Each row of a before or after table is a point. The points were changed in one or more steps. Then noise was added and the rows were shuffled. The steps act on columns, c1 being the first. Write out the steps. A step turns or swaps two columns, mirrors them in a line or flattens them onto one, adds a multiple of one to another, or multiplies or shifts one. Angles are multiples of 10 degrees, from the lower column toward the higher: turns from -170 to 170, lines from 10 to 170 but not 90. Use the fewest steps. Two steps may share a column if one is a turn and the other turns, adds or multiplies; they go together, in the order done. Otherwise the lowest column goes first.

Before:
[[-6.5 -4.5  2.8]
 [-0.2  4.0  7.1]
 [ 8.5  0.7 -4.6]
 [ 2.6  1.2  4.7]
 [-5.3  4.0  3.5]
 [-1.5 -8.2 -2.0]
 [ 4.7  1.6 -2.3]
 [ 1.5  1.2  4.6]
 [ 2.7  3.2  1.0]]
After, 9 rows:
[[ 4.1 -0.5  6.6]
 [ 0.2  8.7 -4.5]
 [ 1.4  1.6  4.5]
 [ 1.3  2.6  4.7]
 [-4.3 -6.3  2.7]
 [ 1.6  5.2 -2.2]
 [-8.5 -1.7 -2.1]
 [ 4.2 -5.1  3.6]
 [ 3.9  2.3  1.3]]
Steps: swap c1 and c2

Before (12 x 4):
[[-5.8  4.2  0.4  2.5]
 [-1.2 -0.7  2.3 -4.3]
 [ 6.7 -0.4 -4.2  0.6]
 [ 2.4 -3.8  0.2 -2.6]
 [ 0.8  5.2  4.3  0.5]
 [-6.5 -0.7  2.3  8.0]
 [11.3 -6.3  2.5  2.3]
 [-1.5 -1.4 -2.0  2.7]
 [ 6.3  5.1 -0.5  1.0]
 [ 4.0 -6.5 -3.8 -0.8]
 [ 8.2 -0.6 -0.6  4.2]
 [ 2.4 -5.6 -8.5  3.1]]
After (12 x 4):
[[  2.9  -9.2   0.9  -2.4]
 [  6.8  -0.8  -3.6  -1.0]
 [  1.0  13.7   3.8   2.0]
 [ -1.1  -1.5   3.1  -4.0]
 [  1.7 -13.4  -8.9   0.1]
 [ -6.2  -1.2  -0.2   7.9]
 [  6.4  12.2  -0.9   1.2]
 [  4.1 -15.6  -3.0  -2.8]
 [ -1.5  -3.7  -2.5   1.8]
 [  8.5  -1.8  -2.6   3.6]
 [ 11.5 -15.7   1.8   3.3]
 [ -5.8  10.3  -0.3   2.4]]
Steps: multiply c2 by 2.5; turn c3 and c4 by 20 degrees

Before (12 x 6):
[[ -0.7   0.1  -3.2   3.6   3.3   0.5]
 [  3.6  -0.2   7.0   3.8  -7.4  -4.3]
 [ -1.8   3.1  -0.5  -4.2   4.6   2.2]
 [  2.6   0.0   5.4  -2.4  -8.0  -3.1]
 [  4.5   3.3   7.3   2.2  -6.1   0.3]
 [ -3.5  -0.4  -4.8  -1.8   4.8   8.4]
 [ -2.1   3.0   1.0   3.1  -8.0  -1.0]
 [  0.8   3.5   7.3   1.7  -9.2   0.6]
 [  4.7  -2.3  -4.9  -0.6   2.9   0.8]
 [-11.7  -0.1   4.5  -0.2   3.2   5.4]
 [ -1.6  -0.9  -3.8   0.0  -0.5  -0.9]
 [  0.1  -6.8  -4.5   3.3  -2.2   1.6]]
After, 12 rows:
[[ -3.3   1.6  -0.8  -3.1  -4.5  -2.2]
 [-11.0  -8.3 -18.3   3.6  -3.3  -3.5]
 [  5.0   6.4 -20.9   0.4   6.1   2.2]
 [  4.3   0.9  13.1  -2.2  -3.0  -2.3]
 [  1.6   1.8 -12.0  -3.1   8.1   4.8]
 [  1.5   4.0 -21.2   1.5   9.2   1.9]
 [  4.7   2.3 -15.4   2.4   7.5   6.4]
 [  0.6  -0.4   8.6   3.7  -3.3  -1.7]
 [  1.3  -6.6  10.9   3.0   2.3  -3.0]
 [ -1.4  -2.3  11.8   0.5   0.4  -0.5]
 [ -3.9  -3.0   4.9  -0.5  -4.6  -9.6]
 [ -0.8   1.6  -1.7   3.8   8.0   1.3]]
Steps: add 0.7 times c1 to c2; turn c1 and c4 by -20 degrees; turn c3 and c6 by 160 degrees; multiply c3 by 3; multiply c5 by -1
